Every row gives one point. The points of each table are mixes of a few directions, plus a little noise. How many directions does each table use, and how many do they share? Where both have some left over, give the other angles between the two spaces (their principal angles), to ten degrees, smallest first.
In the rows, 128 means zero.

First (5 x 2):
[[ 54  77]
 [172 159]
 [166 155]
 [165 153]
 [ 83  96]]
Second, 7 rows:
[[ 35  63]
 [163 152]
 [167 156]
 [ 76  92]
 [168 156]
 [163 153]
 [124 125]]
Directions: first 1, second 1, shared 1

First:
[[147 204 194]
 [107  43  53]
 [125 117 118]
 [141 180 174]
 [117  86  91]
 [130 139 138]]
Second:
[[126 117 119]
 [135 156 153]
 [104  27  39]
 [135 160 156]
 [141 181 174]]
Directions: first 1, second 1, shared 1

First:
[[112  99 116 146]
 [132 151  82 129]
 [103 118 216 112]
 [125 187  24 127]
 [168  86 202 127]]
Second (6 x 4):
[[169 123  78 192]
 [ 39 118 116 107]
 [150 134 153 111]
 [ 65 115  90 143]
 [220 137 134 155]
 [125 140 198  59]]
Directions: first 3, second 2, shared 1; angles 30

First:
[[187 188 229  90 105  49]
 [101 110  42 160 154 176]
 [117  97  96  96 150 138]
 [105  96 138 131 115 145]
 [162 215 120 206 120 121]
 [104 143 141 232  85 168]
 [ 93  76 126 124 120 155]
 [144 136 130  97 140 107]
 [140  89 131  14 163  91]]
Second (7 x 6):
[[123 155  83  51  60 128]
 [114 136 201 197 187 148]
 [180 109  89 104 108 160]
 [117 151 216 177 222 128]
 [ 94 124 114 147  68 138]
 [122 131 144 124 176  88]
 [147  90  49  95  75 106]]
Directions: first 3, second 4, shared 1; angles 60, 80

First:
[[141 178 128 113 137  89 172 134]
 [151 159 154 116 132 157  81 150]
 [117 141 152 129 133  99 184 116]
 [169 102 108 164  21 150 109 111]
 [112  27  37 168  65 127 131  94]
 [148 169 191 121 124 150 110 140]
 [ 88 114 145 113 200 136 116 135]
 [115 140 162 117 164 134 126 135]
 [121 127  89 112 163 124 108 142]
 [118 123 115 126 140 114 144 124]]
Second:
[[175 130 191 113  48 197   7 113]
 [131 134 125 141 128 125 149 137]
 [129 130 127 133 128 127 135 131]
 [135 153 111 181 134 111 220 164]
 [134 114 150  96 109 151  53 105]
 [112 120 114 117 150 112 138 122]
 [120 142 103 161 150 102 208 152]
 [ 98 108 108  95 166 105 120 108]
 [119 121 123 115 139 122 121 120]]
Directions: first 4, second 2, shared 1; angles 50

First, 7 rows:
[[ 94 178  92 132  83 114 109 106 184]
 [112 172 148 104 158 194 163 142 140]
 [124 114 192 142 129  67 133  71 108]
 [179  56  53 154  71  81  84 154 104]
 [132 142 203 123 130 123 171  83 106]
 [147 101  68 136 104 124 101 160 129]
 [108 132 139 106 223 193 136 181 126]]
Second (8 x 9):
[[167 143 181 156 145 115 135 116 119]
 [106 165 122 148 168 146 151 181 102]
 [151  81 120 101 153  26 101 125 126]
 [179 106 150 127  84  96  71   7 149]
 [147  97 182 119  94 161 180 158 158]
 [112 189 120 166 148 171 123 120 102]
 [ 56  95  62  76 103 176 168 213 150]
 [107 148  89 130 130 133  98 101 118]]
Directions: first 4, second 4, shared 0; angles 30, 40, 50, 70

First (10 x 12):
[[107 124 145 102 137 125 141 141 174 153 139 128]
 [113 128 147  86 141 107 128 124 174 161 126 115]
 [ 81 104 126 199 116 218 199 218 153 102 199 198]
 [176 143 107 132 121  94  82  74  58 107  84  98]
 [108 127 150  83 142 109 133 129 183 165 130 117]
 [147 139 130  94 134  87  97  88 120 142  97  96]
 [ 92 107 120 205 112 214 190 208 134  94 190 194]
 [195 151 103 117 123  67  57  43  39 108  60  77]
 [113 125 138 115 133 130 138 139 157 142 138 131]
 [148 132 113 149 120 129 116 115  87 107 117 126]]
Second, 9 rows:
[[148 135 112 140 124  93 160 145 137 142 175  99]
 [116 104 161 130 122 177  46 132 114 175 143 131]
 [ 77 138 205 145 119 102 114 124  74 160 126 135]
 [211 143 100 105  84 137 128 153 177  82 132 121]
 [125 175 131 179  73 111 168 155 162 196 106  65]
 [ 80 127 179 149 120 122  96 112 102 176 106 156]
 [170 142  94 105 126 138 164 147 146  69 130  95]
 [115  93 123 123 149 130  81  94 131 145 123 203]
 [110  96  48  75 235 143 195  91 109   7 112 147]]
Directions: first 2, second 6, shared 0; angles 70, 80

First:
[[163 153 155 118 152 155 167 176 146 118  96 142 105 102]
 [156  69  98 135 140 112  88 133  85 118 151 108  93 150]
 [113 120 137 149  87 105 139  98 107 146 164  91 174 177]
 [105 118 110 156 155 137  98 132 109 128 133 175  98  99]
 [130 114 107 106 133 121 102 117 135 119 122 123 118 124]
 [ 96 103 115 183 125 117 103 112  81 143 169 146 129 142]
 [113 182 128  28  99 124 138  83 230 118  72  99 177 112]
 [149 165 174 150 134 153 191 173 131 134 115 141 130 118]]
Second, 11 rows:
[[163 150 145 167 173 149 163 181  93 142 114 136 114 119]
 [128 152 128 130 150 139 135 138 133 134 109 139 129 111]
 [141 130 135 143 139 133 139 146 113 132 128 128 122 130]
 [ 93 164 111  95 136 133 111  99 174 130  95 147 145  95]
 [154 118 141 154 137 132 146 156  97 131 139 121 116 141]
 [103 150 116 103 130 129 114 105 160 128 108 140 140 107]
 [115 101 122 111  94 112 109 100 138 118 149 117 132 145]
 [ 67 159  99  67 113 121  88  64 202 123  96 146 156  93]
 [125   7 127 112  16  74  88  72 111  96 225  74 123 213]
 [170 137 148 174 166 146 165 185  82 140 126 129 110 130]
 [150 141 139 153 155 141 150 162 105 136 120 132 119 124]]
Directions: first 4, second 2, shared 1; angles 30

First (9 x 18):
[[133 121  87 141 169  64 161 108  28 100 114 102 201 154 100 217 112 108]
 [126 102 169 112 127 133  89 130 160 129 107 138 132  64 118  87 108 144]
 [155 164 148 179 150 138 123 149 160 106  99 100 122 137 146 101 168 162]
 [117 110 144 124 125 139 109 140 149 126 114 127 125 103 133 108 117 138]
 [145 154 121 168 151 121 142 139 119 107 111 101 139 156 137 141 155 142]
 [142 123 146 133 148 106 115 120 118 115 107 122 156  97 111 127 121 138]
 [118 163  93 140  97 171 162 144 151 146 168 131  69 205 167 128 164 117]
 [138 165 106 100  88 148 156 102 140 169 195 167  74 172 131 122 150  98]
 [ 78  50 137  55  97 133  96 120 126 153 137 163 133  63 110 122  57 105]]
Second (9 x 18):
[[210 153 209 217 234  55  80 132 120  47   7  61 233  38  90 104 152 205]
 [117 125 117 115 113 139 135 127 130 139 145 138 113 140 133 132 124 117]
 [130 129 130 130 130 127 127 128 128 126 126 127 130 126 127 127 128 130]
 [133 130 133 134 135 123 125 128 127 123 121 124 135 122 126 127 129 133]
 [132 129 132 132 134 124 126 128 127 124 122 124 133 124 126 127 129 131]
 [111 123 112 110 107 142 137 127 130 144 152 141 108 146 136 133 123 112]
 [130 129 130 131 131 126 127 128 128 126 125 126 131 125 127 127 129 130]
 [ 72 112  73  67  55 178 162 126 134 184 211 174  55 191 155 145 111  75]
 [118 125 118 117 115 137 134 127 129 138 143 136 115 139 133 131 125 118]]
Directions: first 4, second 1, shared 1

First (9 x 20):
[[116 135  47 168 111 205 127 135 101 111 223 169 118 122 114 177 131 161
  165 155]
 [142 136 123 118 113  93 112 151 141 150  83 125 125 136 110 127  89 127
  153  96]
 [125 135 149 120 125 100 115 126 154 137 122 106 127 132 147 127 130 128
  104  95]
 [137 154 160  63 104  75 181  91 134 156  48  83  83 161  74  81  96  73
  166 129]
 [133 138 122 138 113  85  72 167 171 152 121 118 137 127 152 154 102 153
  116  53]
 [142 153  95 122  90  86  94 165 157 164  98 124 113 145 103 150  66 139
  173  64]
 [143  80 168 131 177 140 148 133  83 102  65 157 169 106 125  85 149 110
  113 198]
 [132  44 152 191 217 209 118 150  58  61 144 203 217  69 178 115 202 150
   67 233]
 [ 84 175 134 102  99 160 183  38 153 119 249  68  68 153 149 138 187 113
   93 131]]
Second (11 x 20):
[[135  96 192  93 112 101 153 147 190 188  53 124 134 131  48  86  86 110
  188 120]
 [165 156 101  75 128 113 151  31  20 113 126 105 115 149 130  59 124  86
  154 220]
 [ 77 123 135 177 113 149 149 238 234 133  96 151  97 123  92 217 120 150
  121  30]
 [138 102 160 120 130 117 110 128 151 154 124 128 156 119 123 104 120 135
  135 128]
 [104 185  60 135 114 150 189 131  86  79 110 127  51 156 111 179 131  97
  131 125]
 [161 151  90 105 143 126 111  38  19  95 177 112 140 135 183  83 150 115
  111 206]
 [134 102 160 128 132 120 105 137 156 151 131 131 158 117 129 114 124 142
  128 120]
 [139  88 153 156 152 130  47 130 146 137 197 136 200  95 198 122 155 178
   78 118]
 [122 135 110 145 134 138 115 130 117 110 156 131 129 124 158 147 143 140
  105 122]
 [ 77 184  46 187 124 175 159 182 123  59 155 145  60 139 157 243 157 135
   80  74]
 [155  82 200  86 123  94 120 113 165 190  84 118 169 121  81  54  96 120
  175 146]]
Directions: first 4, second 3, shared 1; angles 50, 60

First, 11 rows:
[[135 108 124 136 122 145 121 136 152 147 141 127 148 132 120 120 132 128
  120 149 137 142 146 111]
 [160 101 139  92 194 164 113 109 111 145 206 113 164 150  85 145 128 144
  122 164 154 102 141 163]
 [117 201 152  66 201  78 146  76   7  54 125 122  61 123 132 179 110 142
  160  58 105  46  54 232]
 [113 108 109 182  49 130 128 166 199 155  80 140 139 116 154  91 137 111
  116 141 123 186 157  53]
 [136 129 134 110 156 133 126 116 108 124 150 123 130 134 116 140 126 134
  130 130 133 110 123 151]
 [146 129 141  89 189 139 123 103  86 120 177 117 134 141 101 152 123 142
  133 133 139  90 117 178]
 [114  92 102 200  26 140 125 180 231 172  76 143 154 116 155  77 142 107
  108 156 128 209 175  24]
 [120 137 126 135 114 118 133 131 129 122 108 132 117 122 139 125 128 124
  130 117 121 132 123 122]
 [107 173 133 119 127  88 143 115  84  87  88 133  82 116 151 142 120 126
  145  80 105 105  89 156]
 [131 120 127 131 126 134 126 131 137 135 133 128 135 129 125 125 129 128
  125 136 131 133 135 122]
 [129 109 120 148 102 140 124 144 164 148 123 131 144 128 130 112 133 123
  119 145 133 153 148  96]]
Second (8 x 24):
[[180 105 132  86 151 134 117 129 144 122 173 101 114 148 102 135 124 157
  114 107 140 102 125 140]
 [111  83 101  27 184 119 182 110 100 165 241  61 167 177 129  63 112 149
  154 100 171 151 125 147]
 [ 97 155 145 176  99 106 126 144 134 119  84 159 126 111 151 121 148 106
  122 146 129 131 136 117]
 [110 109 122 166 115 158 121 136 150 165 127 146 175 123 126 116 138 109
  122 184 137 163 161  99]
 [141 139  96 113 100 107 121 119 110 139 110 144 100 168 173 148 105 168
   90 129  98 146 119 111]
 [137 115 139 172 143 198 107 119 146 120 105 135 150  70  63 164 129  89
  165 143 112 121 134 134]
 [ 91 153 138 178  85  92 126 153 140 137  89 166 136 130 174 106 152 114
  101 167 137 147 148 101]
 [156 163 150 105 148 110 125 114 102  58  97 114  56  97 104 170 119 132
  154  46 101  66  77 176]]
Directions: first 2, second 5, shared 1; angles 40

First (9 x 32):
[[142 126 150 167 129 175 155 109 122 126  77 133 151  97 152  91 101  79
  146  90 182 175  89 132 160  70 124 169 132 188  86 128]
 [125 194  92  93 191  99 102  71 160 106 170 129 129  76  84 137 182 247
   89 144  46  64 220 119 112 124 151  99  81  24 150 140]
 [129 122 120 158 122 133 144 101 126 118  80 127 166 109 154  81 123 112
  116 106 185 158  84 136 150  85 149 163 130 166  93 141]
 [111 108 126 108 117  80 133 187 147 192 214 142 123 202  90 162 135  86
  141 205  91 112 119 130 116 227 112  79 165 114 191  69]
 [114  94 121 106  79 104  99 176 105 105 132 100  90 180 146 173 126 140
  120 133 119 104 129 127  89 166 126 113 141 126 146 158]
 [103 163 104 166 127 126 121 118 168  82 128  68 169 115 129 152 143 151
   90 132 117  91 137 130 115  87 154 154 147 173 121 167]
 [149  88 125  70 135  89 128 119  85 179 133 203  94 143 124  80 136 144
  143 137 141 157 121 128 138 189 123  88  93  34 144  90]
 [121  99 134 120  86 127 111 169 108 109 122 104  98 166 148 164 115 118
  131 122 130 120 122 127 103 146 119 125 143 148 133 151]
 [159 157 180 164 164 218 159 103 132 135  97 145 132  65 128 112  92  75
  176  80 141 173 131 122 169  57  95 162 120 180  88 108]]
Second:
[[135 123 136   7 144 129  50 154  86 149 199 144  94 115 101 113  61 187
  159  58 139 133 164 160 111 129  92  11 108  87 129  96]
 [156 110 139 157 126 183 147  93  92 116  64 158 106 103 169 122 115  83
  155 103 131 168 120 111 159  94 125 174 104 130 102 145]
 [115 130 119  72 132  88  93 154 132 151 194 127 137 145  97 118 114 165
  122 125 132 110 133 150 112 154 124  58 136 115 145 102]
 [145 172 165 110 161 100 146 125 145 119 134 145  90 101  87 127 193 228
  104 134  84  79 187 108 103 150 122 121  89  61 129 135]
 [150 165  90 180 155 109 169  58 139 141 164 187 185 108 131 105 173 105
   95 181  50  99 122 111 196 116 194 134 108 135 124 124]
 [130 131 176 168  89 148 145 166 129  63  60  77  83 134 150 173 153 154
  114 103 134 101 139 107  86 109 114 187 133 171 102 195]
 [ 81 105 104 110 147 163  95 142 166 159 117  70 148 130 112 138  70  77
  173 132 200 193 118 154 101 129  78 139 171 112 166  80]
 [115 110 120 188  93  74 179 144 150 134 105 125 155 178 139 121 183  99
   90 194 141 115  76 116 128 171 161 175 155 157 137 138]
 [103 106 129 117 124 104 130 158 151 152 117 104 127 155 111 122 131 124
  133 151 178 149 111 137  97 168 104 137 153 104 154 103]
 [151 128 104 171 109 183 124  86  91  97 125 144 156 110 184 140  89  58
  135 100  91 134 108 123 189  57 166 140 124 209  92 162]]
Directions: first 5, second 6, shared 3; angles 40, 70

First, 8 rows:
[[119 120 122 121 140 147 112 148 141 113 112 144  96 134 127 175 121 116
  166 132 141  98 115  98 142 140 119 115 121 124 129 149]
 [223 123 131 123 150 132 109 146 123 137 178  63 133  78 137 166 148  91
  115 147  75 170 196 158 101  69 164 124 105 159 151 134]
 [166 106 139 118 138 163 145 113 137 181 169 104 106 106 136 122 159 111
  142 109 123 121 151  99 155 119 108 134 109 122 139 101]
 [111 107 137 120 126 164 156 103 141 176 140 143 101 135 130 102 149 132
  152  98 155  94 111  78 173 154  86 136 120 104 126  98]
 [  7 177 117 157  79  44 142 107  99  62  49 192 204 191 110  37  74 201
   63 136 160 148  57 192  88 171 144 140 186 118  93 134]
 [120 129 127 129 127 127 128 128 128 124 123 133 128 132 127 128 125 131
  129 128 132 125 122 127 128 132 127 127 130 127 126 130]
 [166 142 121 131 138 106  99 155 119  91 130 102 144 111 129 166 117 113
  113 157  96 160 157 169  89  94 168 119 126 154 136 156]
 [112 120 130 124 128 143 135 122 136 140 124 142 112 136 128 126 132 130
  145 117 144 107 113 103 148 144 109 128 126 116 125 122]]
Second, 8 rows:
[[194 149  88 127 164 115 139 159 134 106 148  94 121 142 146 202 110  53
  128 161 106 166 190 183  88  92 139 133 131 141 136 119]
 [ 69 115 145  84  79 139 125  97 134 144 116 159 120 147 128  61 157 172
  134  97 150  86  60  78 151 137 101 128 140  81 135 114]
 [ 49 104 158  83  78 149  87 116 138 120  92 176 105 133 118  89 153 192
  159 101 153  59  35  46 161 147 111 108 130  88 135 155]
 [163 109 156 113 119 142  96 127 123 144 154  98 130  80 126 119 159 144
  124 123  97 132 138 111 130  97 151 118 108 140 146 144]
 [ 80 122 147 156 126 129 104 135 123 108  90 160 131 117 108 127 111 172
  139 125 145 104  93 103 148 168 136 114 122 144 112 167]
 [169 127 111 155 165 145 186 116 134 177 164 108 118 134 139 138 126  80
  130 122 136 147 181 143 145 139  99 150 120 134 119  80]
 [163 150 101 159 162 107 144 149 123 108 131 111 139 136 132 173  98  86
  116 155 118 166 177 183 100 123 142 135 132 154 120 127]
 [136 149 117 148 131  97 143 126 115 116 128 118 161 135 129 115 111 123
   94 140 118 165 149 179 100 121 144 139 141 142 121 119]]
Directions: first 3, second 5, shared 3

First, 8 rows:
[[139 105 132 131 137 131 143 128 124 122 150 143 146 149 165 145 148 109
  132 110 109 137 109 114 115 106 135 131 139 114 126 149]
 [111 152 172  79 124 101 144 168 138 133 117  77 168 137 188 101 132  98
  177 138 125 191 103 146 117  99  80 160 164 139 173 139]
 [159  66 129 146 153 140 162 118 117 111 185 176 163 177 207 175 178  87
  126  82  81 137  87  90 100  81 157 129 147  90 113 178]
 [ 98 181 156  85 110 102 118 160 141 143  86  66 134 104 120  82 101 133
  161 162 154 164 137 163 138 137  79 149 140 158 167 105]
 [128 126 141 116 130 122 138 139 130 127 132 120 145 137 156 127 136 113
  142 125 121 148 115 128 121 113 118 138 141 126 139 138]
 [132 132  74 178 120 154  90  85 121 130 112 164  61  92  16 135  98 185
   71 140 155  48 179 127 155 186 171  89  75 134  81  89]
 [ 96 195 121 114 101 117  87 134 139 148  65  81  83  71  31  79  72 178
  124 179 180 109 178 169 162 184 102 123 102 169 139  70]
 [161  67  98 175 149 156 141  93 113 111 176 197 124 157 142 180 160 121
   92  88  97  90 116  88 116 115 183 106 116  93  86 156]]
Second:
[[124  96 123 133 117 123 105 108 123 116 119 107 143 139 127 139 104 123
  102 114 109 158 138 123 138 120 128 138 140 147 117 139]
 [125  78 116 144 108 135  64  81 111 115  99  92 155 112  75 130  52 119
   65  88  98 149 168 111 157 126 108 142 136 167  85  99]
 [150 113 135 154 124 147  85 108  91 137 114  95 172  66  68  84  38  80
   92  60 113  97 142  99 130 130  53 141 146 134  82  41]
 [144 185 107 175 129 127 153 153 114 148 134 131  77  81  85  87 118 140
  139 150 187  52 112 145  97 187 116  99 117  96 137  99]
 [119 156 145  82 149 132 165 152 156 134 142 173 116 154 170 146 201 147
  177 159 131 127 118 134 131 107 158 124 107 114 154 149]
 [126 135 118 145 124 105 161 147 134 122 144 121 103 156 170 138 160 137
  143 160 147 144  99 149 100 141 154 120 140 113 160 187]
 [112 101 131 100 126 124 121 116 144 114 124 133 139 168 158 162 151 139
  125 136 102 175 138 128 147 101 157 138 127 147 133 166]
 [139 103 146 138 128  96 173 157 119 115 162  95 165 170 233 136 151  78
  153 118 114 188  64 130  78 100 114 147 186 106 166 199]
 [100 171 123  56 145 185  78  94 167 148  84 219  83  94   7 141 151 215
  125 157 131  55 227 120 222 133 173 105  22 163  82  34]
 [139 145 131 153 131  97 191 172 125 127 163 115 117 155 208 124 169 107
  167 151 153 143  64 147  70 136 132 124 163  90 177 194]
 [130 125 130 126 128 137 114 120 123 131 121 128 137 113 107 121 110 124
  119 114 122 119 139 120 137 127 114 131 125 134 114 103]]
Directions: first 2, second 4, shared 1; angles 80

First (10 x 32):
[[112 116 106 142 122 141 125 127 148 124 117 168 118 106 137 121 127 157
  101 155 111 140 134 111 164 136 126 137 118 114 115 111]
 [125 157 146 115 151 118 152 112 116 121 104 135 161 137 117 151 136 109
  143 123 127 121 130 114 112 139 123 133 131 151 143 125]
 [116 158 139 120 152 122 155 108 125 117  93 157 162 128 120 153 137 121
  132 136 118 126 133 102 128 146 120 138 126 148 139 115]
 [115 154 135 123 150 124 153 109 128 117  95 161 158 124 122 150 136 126
  128 140 117 128 134 101 133 146 121 139 124 145 136 114]
 [176 101 150 116  99 114  88 163  97 153 205   7  90 169 126  99 115  86
  170  65 175 109 108 202  62  84 144  95 150 120 134 180]
 [169 106 148 117 104 116  95 157 100 150 192  25  97 163 126 105 117  91
  164  75 169 112 111 190  71  91 142 100 147 122 134 172]
 [122 116 115 137 120 136 121 132 139 128 130 142 116 117 134 120 126 144
  113 140 121 135 130 125 146 128 129 130 123 117 119 122]
 [104 182 146 114 173 119 179  90 124 107  62 187 191 125 113 173 145 118
  133 146 108 126 139  77 131 163 113 148 123 165 147 103]
 [125  76  89 155  90 151  88 154 156 138 160 137  72 103 149  88 115 171
   91 148 121 144 128 142 171 114 136 125 119  85  98 125]
 [115 114 107 142 120 140 122 129 147 126 122 162 115 108 137 120 126 156
  103 152 113 139 133 115 161 133 127 135 119 113 115 114]]
Second (9 x 32):
[[108 114 102 145 122 144 125 127 153 124 114 178 117 101 138 121 127 164
   95 161 107 143 135 107 173 138 125 139 116 111 112 107]
 [117 120 113 138 124 136 126 128 142 126 120 155 121 113 134 124 128 148
  110 146 117 136 133 117 152 133 127 134 122 119 119 116]
 [123 125 122 132 127 132 128 127 134 127 124 140 125 121 131 127 128 137
  120 136 123 132 130 122 139 131 127 131 125 124 124 123]
 [ 82  95  66 168 112 165 121 125 187 117  96 244 100  65 153 110 126 213
   51 205  78 162 146  78 233 151 122 154  99  88  90  78]
 [122 123 120 133 126 133 127 128 136 127 123 144 124 120 131 126 128 139
  117 139 121 132 130 121 142 131 127 131 124 123 123 122]
 [166 155 178  95 141  98 134 130  80 137 154  33 151 180 108 142 130  59
  191  65 168 100 114 169  42 109 133 108 151 160 159 168]
 [134 133 137 122 130 123 129 129 120 130 133 111 132 137 125 131 129 116
  139 117 135 123 126 135 113 124 129 124 132 134 133 135]
 [152 144 159 107 136 109 131 129  98 134 145  68 142 160 115 137 129  84
  167  89 153 111 119 154  75 116 131 115 143 148 147 154]
 [147 142 154 111 134 112 131 130 104 133 142  79 140 155 118 135 129  92
  160  95 149 113 120 149  84 118 131 117 140 145 143 148]]
Directions: first 2, second 1, shared 1

First (8 x 32):
[[166 137 111  88  69  92 113 133 135 161 104 120 146 136 159 159 131 152
  136 101 134 117 163 117 149 101 149  96 151 158 162 147]
 [ 98 107 141 158 157 167 129  98  73 153 126 121 183 149 123 111 121 126
  118 148 126 133 124 140 110 132  76 137 127  95  99 105]
 [110 151 140 122 132 133 129 153 145 108 130 127 113 117 119 144 129 133
  126 109 130 138 129 107 139 115 147 142 123 159 153 157]
 [131 121 126 121 100 136 117 108  86 181 104 113 193 154 151 143 123 151
  126 119 131 124 158 124 134 103 100 110 150 131 138 128]
 [135 128 120 136 129 136 142 126 146 116 137 125  97 123 131 117 123 123
  130 138 121 127 124 125 137 135 132 136 138 126 130 125]
 [156 122 126  89 107  65  91 135 116 152 109 148 168 132 128 150 148 131
  134 110 146 118 136 150 102 127 145  85 101 124 113 124]
 [142 133 107 159 142 157 179 128 200  69 166 121   7 101 129  89 113 107
  133 159 105 127 103 117 158 157 148 166 153 123 137 120]
 [ 87 126 153 149 191 138 124 143 125  86 148 149 116 111  83 112 137 103
  121 140 131 142  89 142  93 153 127 152  79 109  94 120]]
Second:
[[106 117 153 152 139 176 164  92 103 173 118 149 184 152 120  76  78 114
  139 134  75 129 144 138 106 122  97 147 143  96 140  89]
 [152 122 101 114 109 100  75 109  94 147 128 139 150 145 137 133 138 124
  141 154 145 100 142 141 111 125 132 108 108  85 106 126]
 [142 120 114 133 144 108 132 145 159  82 146 110  65 104 128 142 162 127
  114 137 158 135  94 134 140 157 135 123 122 139  99 131]
 [151 140 138 105 109  99 167 155 195 114 121 141  87 104 126 127 120 126
  133  91 108 138 126 126 139 132 168 120 141 170 161 128]
 [136 106 113 131 145 102  92 126  98 117 134 114 133 128 129 150 171 131
  114 149 173 125 104 148 115 150 109 106 103 107  72 124]
 [107 131 141 124 125 139 109 121  86 160 112 129 191 146 128 138 122 138
  128 119 128 129 147 124 118 106 111 125 124 127 135 134]
 [116 124 108 155 148 155 112 117 109 104 151 108 101 130 131 127 140 126
  121 166 148 122 115 121 138 136 109 148 126 104 105 136]
 [114 165 155 111 105 144 174 158 181 127 114 134 114 115 127 131  93 139
  135  75  90 146 152  92 157  95 163 148 159 196 208 156]]
Directions: first 4, second 5, shared 3; angles 60
